Every row gives one point. Each copy is the shape, with its points in the same order, stretched, turned, moved and blurred by noise. Say if it was mirrored as well.

Shape (6 x 2)
[[ 60  34]
 [ 15   7]
 [-15   0]
 [  0 -44]
 [-29  -7]
 [ -1  -3]]
Copy 1 (6 x 2)
[[-36  35]
 [ -4   9]
 [ 10 -10]
 [ 39  13]
 [ 20 -19]
 [  8   1]]
Copy 1 is: only turned
Copy 2 (6 x 2)
[[-45   6]
 [  2  -8]
 [ 21  -8]
 [ 27 -60]
 [ 35  -8]
 [ 14  -9]]
Copy 2 is: mirrored
Copy 3 (6 x 2)
[[  1 -59]
 [  4 -19]
 [  3   4]
 [ 44  16]
 [ -2  11]
 [  7  -3]]
Copy 3 is: mirrored
Copy 4 (6 x 2)
[[ 17  36]
 [  5   6]
 [ -9 -11]
 [ 16 -29]
 [-13 -18]
 [  0  -6]]
Copy 4 is: only turned

Shape (8 x 3)
[[  1  19  60]
 [  6  17  19]
 [-16 -10 -11]
 [  1  -4 -15]
 [  1  29   7]
 [-22   6 -35]
 [  1 -11 -36]
 [ -4  -6   6]]
Copy 1 (8 x 3)
[[-38 -49 -15]
 [-21  -8 -19]
 [  0  15  21]
 [  5  17   0]
 [-31   9 -23]
 [ -7  48  15]
 [ 20  34   3]
 [ -3  -5   6]]
Copy 1 is: mirrored
Copy 2 (8 x 3)
[[ 45  16   7]
 [ 17  13  -8]
 [-10   1  10]
 [ -9   0  -6]
 [ 11  23 -12]
 [-26  13   1]
 [-25  -4 -10]
 [  4   1   3]]
Copy 2 is: only turned

Shape (9 x 4)
[[ 18   2  -9  -5]
 [-10  -3  -1  26]
 [ 12   8   0   7]
 [  8  -9  18  -5]
 [ 18 -16  20 -13]
 [-20   4  -5   2]
 [ 18   1  36 -30]
 [-15  -4   5  11]
 [  5  -2  -3  -6]]
Copy 1 (9 x 4)
[[ 15 -18   6   6]
 [ -6   8 -22 -29]
 [ 10 -13 -12   5]
 [-21 -12  -3  14]
 [-23 -24   8  20]
 [ -2  27  -5 -10]
 [-22 -21   3  60]
 [-13  17 -12 -13]
 [  2  -3   5   3]]
Copy 1 is: only turned
Copy 2 (9 x 4)
[[  1 -19 -21   9]
 [-12  24   8  19]
 [ -5 -11  -6  16]
 [ 21 -17  14   8]
 [ 31 -28   5   7]
 [ -9  18   9  -6]
 [ 37 -52  22  -1]
 [ -4  18  17   5]
 [  3  -9  -8   3]]
Copy 2 is: mirrored
Copy 3 (9 x 4)
[[ -2  -1  -5 -13]
 [ 17 -16   3  16]
 [  7 -14   7  -6]
 [-15 -14  -7   6]
 [-22 -14 -20   1]
 [ -2   6  11   8]
 [-40 -15   4  -7]
 [  3 -10   5  16]
 [ -9   0  -5  -5]]
Copy 3 is: only turned

Shape (10 x 6)
[[-21   4   1   1  -8 -24]
 [-26  -2   7  14  -6   2]
 [ 17  17  -6   5 -40   7]
 [-18   8  20  23  12 -12]
 [  6 -27   6   0  -6  17]
 [ 24  24  37   8   4  29]
 [-32   7  -3 -23 -26  33]
 [-13   3   1 -10   8  -8]
 [ 40 -25  -8  -2   4   8]
 [-20   4 -16   7  29 -15]]
Copy 1 (10 x 6)
[[ -6   0  -4   6  29  27]
 [ 13  15  -2 -14  24  19]
 [-11 -36  -6 -18  12 -30]
 [ 29   2  21 -23  27  37]
 [ 18  18   1  -6 -13 -25]
 [ 48 -34  20 -50 -24  -1]
 [ -8  19 -49 -14 -15   7]
 [  1   3   1  -3   3  21]
 [  5  -7  23  -2 -24 -50]
 [-13  15  26  -4  12  30]]
Copy 1 is: mirrored
Copy 2 (10 x 6)
[[ -2  24   0   8  13   6]
 [  2  -5  11  -5  12   1]
 [-15  14   6 -33 -19  36]
 [ 18   1  -4  -8  34   1]
 [ 13 -19   5 -15 -25  13]
 [ 28  11 -11 -60  10   4]
 [-24  23  21 -17 -18 -21]
 [  2  20 -11   1   5  -8]
 [ 15 -24 -18 -20 -39  31]
 [ -4  -9 -21  12  18  -8]]
Copy 2 is: only turned

Shape (13 x 8)
[[ 16  21 -26  -8 -17 -21 -13   7]
 [ -8  -8 -14  -6  22 -21 -23 -14]
 [ -5   0   1   6 -13  -4  -6 -13]
 [ 23  24   2  -8  -7  -2   7   9]
 [-17  26  15  10  13 -17  12 -10]
 [ 22 -11 -13  -2  -4 -22 -12  -9]
 [-22  -5  -7  19  15   8 -22   0]
 [ 23  -6   2   4 -20   2 -22  15]
 [  1 -12 -14  37 -11  12 -12 -26]
 [  6  -9 -18  37  -7 -17   9  17]
 [-18 -17  19  -6  25  18  14   7]
 [  2  17 -16  33  21  -4   6  -5]
 [  9  -9  -9   8 -18  18  10 -14]]
Copy 1 (13 x 8)
[[ 23   4 -31  21 -28  11  -2   4]
 [ 13 -31  10 -20 -48   8 -10   8]
 [ -6   1  -5  -5  -1  17  -1  -9]
 [  6  20 -14  13  16  -3 -23   5]
 [ 14  -6  -7 -29   2  -1 -20 -14]
 [  3 -11  -3  21 -16  10  -9   3]
 [  4 -11  12 -26 -28  -6  22  -7]
 [  0  14  13  23   7   9  10   4]
 [-35  15  -5   7 -19   4  34 -29]
 [  9 -10 -19  27  -8 -17  32 -14]
 [ -4 -19  23 -32  17 -13  -6  23]
 [ -1   3 -14  -3 -23 -25   9 -14]
 [-28  16 -20  13   5   3  18  -5]]
Copy 1 is: only turned
Copy 2 (13 x 8)
[[ 19  15  -7   0  29 -17  -2  28]
 [ 31  21  -9  -2  33  -3  11 -29]
 [ -6  17   3  -5  23   0   3   1]
 [ -6 -20  18   0   5 -23   2  32]
 [-11 -19  -2 -17  21  14  26   7]
 [ 11  12  -5   4  27 -36  -2   1]
 [ 20  28   0   1  19  18  28 -28]
 [  4  13  12  26  10 -21  -2   4]
 [  7  41  -2 -17  22  -5  30 -11]
 [  8   0 -29   3   0  -7  22  13]
 [-15 -29  20   9 -28  14   7 -19]
 [ 17  -6  -7 -22  18   4  45   5]
 [ -9  13  17 -12  -2 -15   0  16]]
Copy 2 is: only turned
Copy 3 (13 x 8)
[[  1  -6 -15  19  59  22   7  37]
 [ -8  -5  17   5  -5  14 -24  13]
 [-21   5   0   1  20  -5  -2   2]
 [  2  24 -25  -3  28  13  22  26]
 [-13  18 -32  -8 -14  24  -8   1]
 [-18 -10  14   4  30   7   0  36]
 [  7 -21  16  -9  -3 -10 -27 -10]
 [  7  -1  17 -13  50  -8  10  24]
 [-25 -23  23  -2  26 -52 -15  -2]
 [-12 -57   3  -7  20   8  -9  19]
 [  7   1  17 -18 -60   1   6 -19]
 [-11 -17 -16  -2  -2  -9 -13  12]
 [-18  -8  17   4  17 -41  13  -5]]
Copy 3 is: only turned

Shape (17 x 11)
[[ 11   4  34  -5 -12 -32  -5  20 -30 -19  -1]
 [ 25 -30  -5   8  -5 -13   1  22   7 -25   8]
 [ -5  22  -3   6 -14  11  10  30  -2 -32  10]
 [ 20  17 -22 -16 -18 -32  13  31  17   0  14]
 [-21   3   9  17  -9   8  12  19 -24  17 -16]
 [ -3 -37  11 -15  27   6  -8  32   6 -17   1]
 [-17 -22  37 -12  25  20  28   0   2  11 -10]
 [  6  -6  -3   7   7 -14 -17  -1 -26 -13  12]
 [ -8  17   8 -18  -3 -20  -8  14  29  -1 -19]
 [ 13  12  -9 -20 -26 -16  19  18 -28   2 -20]
 [  2 -13 -19  -5   5   1 -15  22  -6   6   9]
 [ 14  17  21 -28 -10 -14  18  18  -8  -5  -3]
 [-21  31  -3 -29   8 -22  -5   1 -21  -9   1]
 [  7  20   1   3  12 -14  -6  -4  10 -25  -9]
 [ 22  11  27   9  -7  24   0  24  -3  43  -4]
 [  2  -1   1   9 -27   0 -12  11  10  -3  -5]
 [-31  21  11 -14 -28  22 -16 -12  28   7  -1]]
Copy 1 (17 x 11)
[[ -3 -23  10 -26   7   4  43 -28   5  13 -23]
 [-26  -7  22  -4  -9  32  16 -29 -20 -25 -22]
 [  1  -6   8  -4  38  26  -6 -32   9  -5   2]
 [ 11 -15  16 -26  19  60 -17   7  25  23 -32]
 [ 32  -4 -11  26  28 -14  22  -4  16 -14 -11]
 [ -5   6 -16 -17 -10  -1   3 -31 -28 -44 -30]
 [ 24  32 -32  -7 -24 -29  11 -17   5 -30  -4]
 [ -8  -5  23  -4   8  -9  19 -11 -14   0 -22]
 [ 23 -16 -31 -11   0  15 -13   7   3  19  -1]
 [ 34 -19  23 -22  13  23  10  10  36   2 -15]
 [  6  -6   7   2  12   5  -8   1  -2 -21 -33]
 [ 20 -11   3 -39   1  16   3 -15  33  13 -18]
 [ 30  -2  -3 -41  28  -3  -8  17  10  24  -8]
 [ 14  -8   5 -10   0   6  -2 -21 -17  22   3]
 [ 27 -25 -13  32   2 -20   7 -20  44  -2 -39]
 [ -7 -20  -2  23   4  10   3  -6   6  -6   0]
 [ -3  -1 -36  21   7 -13 -25  18  27   0  28]]
Copy 1 is: only turned
Copy 2 (17 x 11)
[[-16 -42 -19   1   6  14  10 -22   4 -12  -8]
 [ -9   7 -18   4 -26 -17  -9  -8  34 -15 -16]
 [-34 -23 -25   3  -7 -13   6  21 -16  -2  -7]
 [ -9 -19  -3  35  -4 -33 -29   9 -10 -26 -33]
 [-35 -33  12 -23   9  22   0  13  -9 -10  -5]
 [-37  -2  13   1 -11 -19  25  -7  54  -1   1]
 [-31  -9  34 -31  -3   4  54   5  21  -8  -4]
 [  7 -17 -19   6  -5   3 -13   1  15  14   1]
 [-20 -26  15   6  28 -32  19  -4   5 -28   3]
 [-16 -19   2   1   4   8 -20 -33 -24 -16 -15]
 [ -9  -2   5  17   0 -12 -23   9  20   4 -11]
 [-18 -25   1   8   8  -1  18 -14 -12 -17 -16]
 [-10 -53   9  11  22  -9   6  -2 -16  15   8]
 [ -3 -16 -14   2  -3 -16  19  -3   4  -9  21]
 [-11   7   5   7  15  20   5  25  -1 -26 -22]
 [ -7   2 -13  -3  15 -18 -11   8   1 -17 -13]
 [ -2  -7   6  -9  53 -36  22  32 -18  -1 -10]]
Copy 2 is: only turned
